Each row is a point. To make a cloud, some directions were put in groups of two or more. Within a group, all points are equally far from the middle, so they leave a hole (a ring in 2 directions, a hollow ball in 3). The other directions are filled evenly. Then the cloud was stretched, turned, moved and blurred a little. Count the holes, and give their numbers of directions, smallest first.
(in the rows, 128 means zero)

Cloud, 13 rows:
[[137 179]
 [ 72 117]
 [149 178]
 [121 176]
 [ 91  71]
 [170 130]
 [119 174]
 [ 72 111]
 [ 81 141]
 [ 79  82]
 [ 83 143]
 [ 89 151]
 [ 88  73]]
Holes: 1 (2)

Cloud:
[[ 79 175]
 [161 181]
 [170 116]
 [126  87]
 [ 77 171]
 [117  86]
 [105  89]
 [165 177]
 [ 72 163]
 [131  87]
 [114  86]
 [163 181]
 [ 90  95]]
Holes: 1 (2)

Cloud:
[[102 126]
 [125  71]
 [ 67 137]
 [151 150]
 [140  67]
 [144 103]
 [190 121]
 [199 110]
 [ 86 153]
 [156  54]
 [ 84 148]
 [183 137]
 [130 174]]
Holes: 0

Cloud:
[[134  74 154]
 [118  62 125]
 [152 153 135]
 [141 137 157]
 [ 61  95 110]
 [ 77 181  89]
 [152 118 158]
 [ 87 164 177]
 [ 67 167  82]
 [147 146  66]
 [102  70 108]
 [ 97  93  83]
 [121 164 153]
 [ 64 144 190]
 [ 80  79 133]
 [147 103  52]
 [122 134 169]
 [ 82  79 117]
 [ 64  99 168]]
Holes: 1 (2)

Cloud, 22 rows:
[[ 93 191 106]
 [167 180  90]
 [ 91 188 135]
 [150 134  75]
 [176  89 125]
 [ 82 145 176]
 [143 198  98]
 [151 128 195]
 [103 157 182]
 [152 164  75]
 [122  97  97]
 [129 108 198]
 [ 81  92 150]
 [100 178 164]
 [ 91  91 119]
 [182 108 107]
 [155 177 169]
 [ 87  98 177]
 [ 96 146  80]
 [ 91 142  84]
 [175 183 100]
 [198 127 130]]
Holes: 1 (3)

Cloud (20 x 3):
[[181 115 175]
 [ 91 159 122]
 [ 79  91 129]
 [177 114 193]
 [173 113 159]
 [ 58 126 123]
 [177 112 177]
 [146 126  92]
 [132 128 218]
 [129 140  80]
 [ 66 108 134]
 [138 182 173]
 [171 111 197]
 [134  94 100]
 [147 100 164]
 [132 177 207]
 [ 78 123 154]
 [183 123 159]
 [180 114 196]
 [176 118 148]]
Holes: 1 (2)

Cloud (27 x 4):
[[172 153 116 135]
 [ 87 202  98 128]
 [ 31 148 133 150]
 [162 135 112  77]
 [111 159  62 100]
 [ 68 168 147  87]
 [ 65 123 146 198]
 [164 120 111  71]
 [145 110  88  77]
 [112 135  61  60]
 [135  73  91 128]
 [151 135 162 195]
 [ 60 158  82 142]
 [152 151 139 155]
 [165 144 105 167]
 [120 145 160 189]
 [ 75 131 158  81]
 [ 54 120  79 159]
 [ 78 118  81 141]
 [139  93  85 191]
 [177 154 178 117]
 [123 113 116 223]
 [138 137 148 110]
 [ 85 165  57  96]
 [180 131 112 119]
 [ 96 164 147 101]
 [163 189 167 130]]
Holes: 0

Cloud (28 x 4):
[[ 88 162  65  79]
 [176 106  45 162]
 [160 115 105  60]
 [163 150 100 105]
 [ 89 144  94  89]
 [145 132  56  42]
 [121 106  72 128]
 [119 139 101 188]
 [177 202  92 129]
 [150 106 100 105]
 [162 192 144  94]
 [164 146  57 137]
 [171 138 130  90]
 [143 115  90 114]
 [108 115 169 160]
 [131 134  69 151]
 [103  70 120  95]
 [ 58 156 193  97]
 [156 106  67 144]
 [ 91 175  93 164]
 [137  88 158 168]
 [128  80 105 176]
 [158 113 173 108]
 [198 147 137 149]
 [ 88 169  92 163]
 [143  83  50 148]
 [145  83 102  66]
 [175  59 133 157]]
Holes: 0

Cloud:
[[174 100 203 144 107 120]
 [ 93  66 137 102  73 101]
 [106 107  60 138 132 138]
 [178 135 146 141 183 168]
 [137 161 117  73 108  64]
 [105 125  64 143 113 175]
 [117 131 164  25 108 147]
 [115 125 151 131 180  87]
 [127 123 175  29  86  95]
 [171 129 205  90 146 157]
 [106  86 104 100 162 137]
 [140 164 148  45 138 167]
 [115  48 147 161  93  77]
 [ 87 122 152  99  68 165]
 [134 144 212  88  80 140]
 [112 167 194 149 138  41]
 [107 107  60 156 104 134]
 [170 155 148 192 125 175]
 [ 76 134  87 130 124 167]
 [128  71 112  62  95  98]
 [100  65 175 126 128 136]
 [114 150 107  64 110  66]
 [105  54 151 124 119 137]
 [122 107 170  64  49  60]
 [112 153 182 102  65 127]
 [ 91  74 111 173  86  97]
 [125 171 107 103 117 160]
 [ 76  76 150  98  79 107]
 [ 94 118 125  39 133 146]
 [149  93 207 119 141 119]
 [139 147 148 136  72 168]
 [120 143 147 181 173 154]
 [157  84  78  77 116 170]
 [202 144 127 141 153 130]
 [169 131  96  71 109  86]
 [216 108 138 100 116 194]
 [ 61  92 148 114  68  71]
 [ 46 130 132 123 138  62]
 [ 78  78 183  74 139  77]
 [132 129  98  58 116  92]
 [162  64 101 142 159  74]
 [114 139 157 146 176  91]
 [157 101 123  64 100 182]
 [ 47 135 117 129 135 132]
 [145  69  74 142 166 152]
 [203 120 127  82 121 180]
 [102 121  79 116  89  41]
 [101 106  78  99 136  96]
 [123 185 137  85 121 121]
 [ 87 157 115 101  90  90]]
Holes: 2 (2, 2)
